Each point is reached from the start by the listed moves, each made once or not at all, plus a little noise. Is the number of moves made odd or even? Then give how often each move was made.

Moves:
(1): [ 3.10 -0.11  0.12  0.97  0.33]
(2): [-0.81  3.24 -1.34 -0.63  1.85]
Start: [-1.06 -1.74  0.45  0.19  0.55]
Points:
[-1.33 -1.75  0.49  0.07  0.76] => even (0, 0)
[ 2.34 -1.49  0.76  1.05  0.78] => odd (1, 0)
[-2.14  1.25 -0.97 -0.48  2.31] => odd (0, 1)
[ 1.34  1.25 -0.89  0.54  2.62] => even (1, 1)

Moves:
(1): [ 2.11 -0.08  0.07  0.30  0.47 -0.86  0.79  0.32 -0.94 -0.53  0.14  0.92]
(2): [-0.15  2.24  0.90 -0.46 -0.36 -0.61 -1.53  0.10  0.14  0.41  0.13  0.36]
(3): [-0.34 -0.30  1.90  0.10  0.13  0.61  0.11 -0.33 -0.40  0.62  0.83 -0.62]
(4): [ 0.72  0.01 -0.59  3.41  0.06 -0.89  0.28  0.11  0.62 -0.25  0.36 -0.32]
(5): [ 0.30  0.38 -1.11 -0.48  2.47  0.44 -2.68 -0.43 -0.88 -0.44 -0.64 -0.56]
(6): [ 0.63  0.62  0.46  0.68 -0.44  2.79 -0.41 -0.03 -0.18  0.94 -1.40  0.80]
(7): [-0.14  1.22 -0.25  0.54  1.09  0.03  1.07 -0.72  0.69  0.07 -0.69 -0.32]
(8): [-0.52 -0.03  0.09 -0.12  0.46  0.10  0.18  1.92  0.27 -0.89 -0.37  0.23]
(9): [ 0.49  0.11  0.33 -0.19 -0.19  0.64 -0.04 -0.57  2.05 -0.50  1.33  0.70]
(10): [ 0.41 -0.25  0.16  0.02 -0.11 -0.30  0.56  0.32  1.43  2.60  0.35 -0.63]
(11): [-0.03 -0.08 -1.27  0.07 -0.18  0.82  0.86  1.06 -1.40  0.08  1.88  0.44]
Start: [ 1.27  0.72 -0.13  1.46  0.11 -0.39 -0.31  1.24  0.45 -0.42 -0.81  1.54]
Points:
[1.97 1.92 0.46 6.16 1.26 2.83 2.31 3.60 1.32 2.72 0.17 1.09] => odd (0, 0, 1, 1, 0, 1, 1, 1, 0, 1, 1)
[ 1.31  3.08  1.02  3.82  2.82 -0.74 -3.92  2.68  0.26 -0.95 -0.55  0.76] => odd (0, 1, 1, 1, 1, 0, 0, 1, 0, 0, 0)
[ 1.69  0.35 -0.09  5.09  0.13  0.17  0.96  2.11 -0.69 -0.02  2.24  0.96] => odd (0, 0, 1, 1, 0, 0, 0, 0, 0, 0, 1)
[ 2.70  1.84 -0.78  1.87  4.59  0.67  0.06  3.09 -2.12 -1.58  0.30  1.55] => even (1, 0, 1, 0, 1, 0, 1, 1, 0, 0, 1)
[ 1.64  2.75  1.34  1.96  3.63  4.11 -2.09  1.09  1.98 -0.65 -1.75  1.78] => even (0, 0, 1, 0, 1, 1, 1, 1, 1, 0, 0)
